Each row of a before or after table is a point. One or more steps were done to the points. Then noise was added and the rows were shuffled. The steps act on columns, c1 being the first. Write out the steps. A step turns or swaps two columns, mirrors them in a line or flattens them onto one, adds a multiple of one to another, or multiplies or shifts one. Angles are multiples of 10 degrees, from the lower column toward the higher: turns from -170 to 170, lines from 10 to 170 but not 90. Use the fewest steps. Two steps may share a column if one is a turn and the other turns, adds or multiplies; they go together, in the order done. Otherwise the lowest column goes first.
In the rows, zero is written as 128.

Before (9 x 3)
[[127  80 146]
 [118 130 107]
 [101 100 129]
 [119 143 127]
 [159 122 151]
 [110 190 146]
 [124  49 155]
 [152 122 127]
 [110 150 163]]
After (9 x 3)
[[126 149 106]
 [107 106 106]
 [102 188 128]
 [179  73 139]
 [168 129 107]
 [127 161 146]
 [134 136  86]
 [110 103 130]
 [156  98 123]]
Steps: mirror c1 and c2 in the line at 110 degrees; shift c3 by -20

Before (10 x 8)
[[149 152 140 169 148 117 135 106]
 [150 114 165 125 127 123 121  85]
 [ 97 144 186 134 131 117 100 149]
 [166  92 124 114  90 140 120 142]
 [157 105 158 157  81 121 104  71]
 [ 97  96 132  93 131 153 119 110]
 [ 91 125 160 130 150  77  90 140]
 [137 159 129  99 126 137 146 133]
 [119 125 111  91 137 153 106 104]
 [102 135 183 130  75 112 169  97]]
After (10 x 8)
[[118 123 108 127 139 140 151 107]
 [115 119 182 175 121 139  65  95]
 [147 138 128  89 111 135 119 131]
 [139 135 159 246 174 134 101  73]
 [113 121 187 107 152 144 141 149]
 [142 137 123  95 155 140 100 140]
 [154 142 141 203 113 124 142 107]
 [138 137 166 192 133 141 130  83]
 [ 87 109 133 119 135 151 137 112]
 [ 97 113 164 113 152  95 165 143]]
Steps: flatten c1 and c2 onto the line at 30 degrees; add 0.5 times c3 to c6; add -1.5 times c8 to c4; turn c5 and c7 by 120 degrees

Before (8 x 12)
[[160 133 135 117 153 145 139 145 158 141 111 156]
 [150  89 147 141 135 137 139  98 123 124 113 146]
 [109 130 132 177 106 176 131 177 147 167 148 129]
 [147  79 128 113 144 114 143 143 141 131 142 152]
 [133 104 120 130 101 110 160  91  98 173 134 168]
 [166 135  80 169  73 179 102 151 121 169 130  81]
 [128  96 117 134 167 142 129 131 114 159 123 159]
 [120 154  98 168  69 177  60 150 153 174 144  88]]
After (8 x 12)
[[126 135 161 129 154 118 102 136 158 134 148  95]
 [156 153 113  70  70 173 149 136 152  86 153 138]
 [140  97 126 115 167 110  70 130 114 110 156 102]
 [113  88 153 112 135 114 128 117 123 143 134 114]
 [131  79 146 148 143 107 119 134 141 116 121 116]
 [137 104 132 135 101  87 199 113  99  94 159 114]
 [182 135 156  67  74 180 184 137 121 100 158 139]
 [121 131 111  61 107 138 163 148 145  87 145 114]]
Steps: turn c1 and c3 by 80 degrees; turn c4 and c6 by 150 degrees; turn c6 and c12 by 130 degrees; add -1.5 times c5 to c7; multiply c8 by 0.4; turn c10 and c11 by 130 degrees

Before (12 x 20)
[[133 141 131 129 112 178 115 120 107 133 147 102 144 151 130 118  71 159
  113 126]
 [125 126 150 154 146 124 133 127  68  72 119  99  60 135 129 164 167 158
  112 118]
 [133 132 134 136 141 119 240 112 165 130 114 118 108 151 119  99 181  77
  116 107]
 [137 132 178 118 150 112 132 122 151 118 129 103 105 149 113 100 122 163
  132 125]
 [100 138 157 143  90 130 111 120 131  69 130 109 139 129 111  94 172 142
  116 132]
 [149 133 171 121 142 135 133 113 158 127 120 168 111 155 121 152 182 160
  107 115]
 [ 94 131 141 147 144 122 127 131 134 125 136 121 137 105 115  99 138 130
  126 117]
 [152 140 148 143 149 124 150 127  29 127 171 127 150 109 158 103 176 119
  133 128]
 [153  97 154 173 120 190 127 115 152 125 113 105 135 109 141 120 167  68
   81 114]
 [131 129 134 162 147 131 129 125 125 117 108 110 134 148 114  91 107 165
  109 123]
 [151 106 161 249 149 131 144 114 139 130 132 120  79 117 138 129  67 159
  123 110]
 [149  34 147 129 145 142 134 125 121 129 145 107 147 148 113 101 159 104
  145  98]]
After (12 x 20)
[[149  34 115 142 146 143 135  94 122 129 162 108 147 148 112  88 142 130
  123 163]
 [152  97  93  63 120 190 125  85 152 125 159 105 135 109 142  86 117  85
  126 135]
 [151 106 111  46 150 130 144  84 140 130  72 119  79 118 138 145 167 155
   92 125]
 [132 129 117  93 147 131 129  95 124 117 101 109 134 148 114 120 121 185
  123 123]
 [134 140 145 116 111 177 115  89 108 133  81 101 144 151 130 144 163 155
  131 118]
 [100 140  97 109  90 130 111  91 131  69 169 109 139 129 111 119 129 153
  127 126]
 [153 139 123 122 150 125 150  97  29 126 188 127 149 110 159  99 158 140
  122 120]
 [126 126  98  99 147 123 133  97  68  72 162  98  61 134 129 171 120 132
  125 120]
 [138 132  86 136 150 112 134  93 151 119 123 103 106 148 113 124 156 177
  131 122]
 [ 94 130 118 114 144 122 126 101 135 124 141 121 137 105 116 103 138 152
  122 114]
 [132 132 106 113 141 119 240  82 166 132 173 118 107 150 120  70 103 109
  129 104]
 [149 132  77 117 140 134 133  83 159 127 176 167 112 154 121 164 128 140
  135 112]]
Steps: add -0.7 times c2 to c20; turn c11 and c17 by -70 degrees; turn c3 and c17 by 150 degrees; turn c4 and c19 by -130 degrees; multiply c19 by 0.4; add -0.3 times c5 to c16; turn c16 and c18 by -40 degrees; shift c8 by -30

Before (12 x 32)
[[111  78 137 136 106 132 132 133 152 151 137 139 124 121  61 167 123 156
  149 131  90 190 135 145 124 143 101 138 144 149 139  99]
 [185 128 135  89 117 115  61 169 129 159 112 138 143 110 125 127  70 163
  132 154 115 171  96 110 155  31 130 165 100 145  87 111]
 [156 119 178 149 151 131 104 112 127  89  85 117 169 120  97 103 130 176
   82 147  78  78  87 113 149 104 114 128 101 133 177 152]
 [149 112 153 181 130 131 139 134 132 111  76 129 112 128 131  98 122 176
   55 116 103 115 111  90 130 108 102 115 126 120 170 110]
 [147  75 141 129 133 127 128 117 177 157 140 131 110 135  83 153  97 137
  160 122 142 160 106 146 144 150  88 136 118 137 109  72]
 [102  98 141 100 131 112 156 126 158 145 112 119 123  75  51 148 143 144
  140  94 146 157 104 155 118 152  90 152 143 148 122  83]
 [ 92 114 131  92 132 143 131  94 148 166 131 135 100 136 121 134 131 132
  124 129 116 152  99 147 135 134 125 134 131 147 151  98]
 [149 161 176 172 127 112 108 104 111  90  93  84 140 115 117 110 127 173
   97 116  95  90 130  88 138 112 152 123  95 130 171 102]
 [118 105 182 136 149 120 118 110 137  99  72 118 128 133 129  95  85 165
  104 125  85  94 147 105 124 109 135 118 132 107 157 137]
 [174 119 154 170 133 147 141  92 144 112  74 119 172 111 114 110 100 187
   80 102 101  83 111 102 118  68 146  86 112 144 182 158]
 [163 147 118  82 118  46  76 145 135 174 142 152 115 118 138 134  62 195
  126 191 130 141 110 133 168  58 126 147 105 154 103 137]
 [125  76 120 115 123 110 129 113 124 159 135 142 134 140  95 139 132 130
  132 110 133 150 118 128  80 150  93 146 118 142 124 103]]
After (12 x 32)
[[151 126 155 179 130 132 140 132 118 122 123 132 114 126 155  96 122 178
   50 131 104 145 112 171 132 110  98 115 175 120 172 109]
 [122  76 120 117 123 113 128 112 117 120 140 139 133 142 191 141 135 131
  132 142 133  93 117 122  79 153  95 142 126 142 125 102]
 [154  96 172 150 153 128 110 107 143 153 148 118 168 121 127 102 128 176
   80 120  78 179  89 158 150 103 112 128 175 133 179 152]
 [113  49 140 133 107 137 132 134 106  88 119 136 123 119 167 162 122 152
  146 115  88  94 133  93 127 140 100 132 116 148 144 100]
 [163 144 117  84 117  44  80 145 160 130 152 152 114 117 108 134  62 198
  126  96 131  85 112 119 173  57 125 145 118 154 105 135]
 [187 119 133  93 119 117  59 173 144  93 152 141 143 114 125 126  70 163
  132 116 113  85  93 131 157  30 132 162 147 144  87 109]
 [169 115 154 171 133 148 145  92 103 155 133 119 172 112 139 106 101 192
   83 131 101 155 109 164 120  69 145  88 182 141 179 158]
 [117 124 179 137 152 116 123 113 119 139 117 118 126 131 164  96  85 166
  101 127  84 164 147 162 127 108 135 112 183 104 160 137]
 [151 128 175 175 129 110 107  99 134 137 156  84 142 119  76 110 123 168
   95 142  97 169 133 180 135 111 153 124 166 132 171 101]
 [143  66 140 131 133 122 127 118  88 115 137 133 111 136 186 153  99 137
  162 108 142  92 104  96 144 152  90 134 118 142 109  76]
 [103  44 141  98 131 112 155 124  85 117 110 120 124  73 128 152 145 148
  143 134 148 109 105  96 117 150  91 151 145 145 119  83]
 [ 92 117 129  90 132 143 130  96 116 127 128 131  97 136 143 133 132 133
  126 122 111  86  99  98 135 137 124 136 125 146 149  96]]
Steps: turn c2 and c15 by -70 degrees; multiply c15 by 1.6; turn c9 and c20 by -140 degrees; multiply c20 by 0.7; turn c22 and c24 by -160 degrees; turn c10 and c22 by -70 degrees; mirror c11 and c29 in the line at 140 degrees
